Each row is a point. Before rounding, the points of a table are all equally far from one centre. They may lie mostly on one side of it. Where is the centre, to within rounding?

Points (8 x 2):
[[ 24  15]
 [-33  23]
 [-45 -38]
 [ 34 -19]
 [-46   9]
 [-45  12]
 [-29  25]
 [-42  15]]
Centre: [ -9 -14]

Points (15 x 9):
[[ 20 -38  -9  37   6 -32  57 -12 -14]
 [ 24 -40  -9  57  10 -11  45  -9   0]
 [ 41 -15  12  64  10 -30  30 -17  -4]
 [ 19 -55  16  61  15 -24  25  -8  15]
 [ 31 -29  25  61  12 -31  33 -21 -15]
 [ 43 -60   3  40   7 -25  26  -4   0]
 [ 19 -25  11  62  28 -44  29 -22  10]
 [ 22 -44  -2  50  25 -42  40 -23   0]
 [ 25 -32   4  36  22 -15  53  -6   6]
 [ 21 -21  25  47   4 -25  45 -30 -21]
 [ 22 -30   2  44   6 -28  45 -16  29]
 [ 13 -37  27  67  12 -34  31 -10  10]
 [ 31 -29  17  40   9 -30  51   2   2]
 [  8 -44   7  55  14 -25  23  -1  36]
 [ 17 -16  17  63  11 -14  44 -17  -9]]
Centre: [  6 -24   2  29   4 -25   6  -9  -6]

Points (26 x 20):
[[-29 -10  -8 -19 -31   5 -16   1   8  19   0  55  52  -7 -20  58  38   7
   43   0]
 [-43  -9  -6 -23   4   6   8  35  31   8  29  56  41  13  -4  20  32  25
   50  10]
 [ -6  -4  -4 -15  -9   7  10  -7  43  19  16  84  41  -5 -15  38  34  27
   47   0]
 [-27 -15   6   9 -20 -29  34  41  41  10  26  56  43  -9 -10  56  22 -16
   23  -8]
 [-43 -14   0  10   4 -25  -8  21  41  26  12  89   9  -9 -25  46  24  42
   31 -11]
 [-57   5 -26 -21 -26 -35   4  22  15  14  38  77  30   5  -1  62  19  -1
    8   9]
 [-11  10  11  -5  -1   3   1   8  31  18   8  77  36  -2  -2  32  55  38
   29  -1]
 [-35  -7   2 -25  -8 -23  -1  21  33   8   9  74  34  -1  -1  50  60  20
   35  -3]
 [-39  -4   2 -27 -11 -27  -7  23  55  19  26  64   9   6 -32  15  53  32
   24   1]
 [-20  -9  34 -13 -14   9  24  25  38  -6  25  90  44   2   8  41  38  33
   36  21]
 [-29  17  20 -23  -3  21  10   5  49  16   5  96   6  -4   3  48   6   1
   36 -15]
 [-23  19  16 -11 -28 -12   3  15  36  19  39  61  60 -19  -6  46  28   4
   20 -16]
 [ -3  29  18  16  -2   3  13  12  11  -7  -9  78  26 -25 -16  35  28  39
   39  23]
 [-34   0  35 -29  -6 -15  24  25  21   9   5  77  35 -13 -15  52  40  27
   46  -9]
 [-17 -25  -4   9   7  -2  27 -29  30  21  28  67  18  15  19   5  12  18
   52 -17]
 [-29   8  -4 -12  -8  -6  11  39  38  11  10  58   9 -16  -5  24  27  56
   34 -29]
 [-47  -5  -4 -20   3   4  10   5  23  13  19  85  32 -15  19  44  24   8
   33 -19]
 [-35 -18  22 -15 -19  -1   7  12  28  -5  24 105  16 -12  -5  29  35  23
   66  26]
 [-53  -8  22  -5 -18 -10  -3  18  53   5  -1  80   8   3  -6  70  32  29
   29 -21]
 [-22   7  -3  19 -15  20  32   1  17  -8  15  61   2  -5  -7  63  41   6
   16 -18]
 [-27 -14  10 -17   4  17   8  18  42  10  38  73  39 -12 -14  59  34  35
    5   3]
 [  2  12 -15 -11   2  -6   7   6  52   1   7  84  21  13 -24  36  31  26
   52  12]
 [-44  -1  33 -32   0   8 -11  -7  24  -4   9  77  43   0 -12  29  29  40
   38 -23]
 [-32 -16  -5 -19   3  -6  -9   2  20   9   6  85  28  -4   7  84  33  24
   40  16]
 [  1 -14  -4 -23 -32 -14  22   5  59  27  -3  72  15  -5 -28  59  35  23
   29  -8]
 [ -9 -20   3 -25 -36 -12 -19  33  17  12  -5  35  50  -7 -20  26  48  26
   49   6]]
Centre: [ -7 -17  24 -14 -23 -21  -6   4  11  -5  18  46  -1   7  -4  31 -13  15
  13  14]
